Each point is reached from the start by the listed moves, each made once or not at all, plus a little noise. Is the number of moves made odd or even? Then give how often each move was made.

Moves:
(1): [ -1 -37  -7  51]
(2): [ 64 100 -41 -10]
Start: [ 17 -13  -3   1]
Points:
[ 17 -13  -4   1] -> even (0, 0)
[ 17 -49 -10  50] -> odd (1, 0)

Moves:
(1): [-14 -29 -19   9  14 -22  -3  -9 -26  23  37]
(2): [ 17  20   5  19  39 -17  -1  16   2  -6   5]
(3): [ -7  -8 -16 -12   6 -21   8   3 -13 -19 -37]
(4): [ 20 -20   1 -11   3 -12 -10 -14  -3  -7 -45]
(5): [  0  10   7  -2  19 -14 -61  -1  -1  -1  32]
(6): [ 13  -5 -15  15   8  17  22   5  15   1  11]
(7): [-14 -15   0 -19  20 -35 -23  16 -13  14  17]
(8): [ 46   1 -12   3   3   6  -5  -2 -32   1   4]
(9): [ 18  -9 -22 -18  -8  12   7 -43  -1  17 -10]
(10): [  4  -2  16 -20 -45 -49  -3  34 -48 -54  29]
(11): [ 20  21  -4  18 -24  20  11  -1  21  15 -11]
Start: [ -2   6  -1  19  -9 -18   9  -2  15  16  -7]
Points:
[-12 -25  -4   8 -39 -88   3  23 -59 -15  60] -> even (1, 0, 0, 0, 0, 0, 0, 0, 0, 1, 0)
[ 86  10 -54  51  16 -18  18 -41 -21  66  19] -> odd (1, 1, 0, 0, 0, 0, 0, 1, 1, 0, 1)
[ 53  17 -37  35  27 -21  26  -8  40  57   5] -> odd (0, 1, 0, 0, 0, 1, 1, 0, 1, 0, 1)
[  63  -83  -68  -32   -7 -121    2  -12 -105   -8   -1] -> even (1, 0, 1, 1, 0, 1, 1, 1, 1, 1, 0)
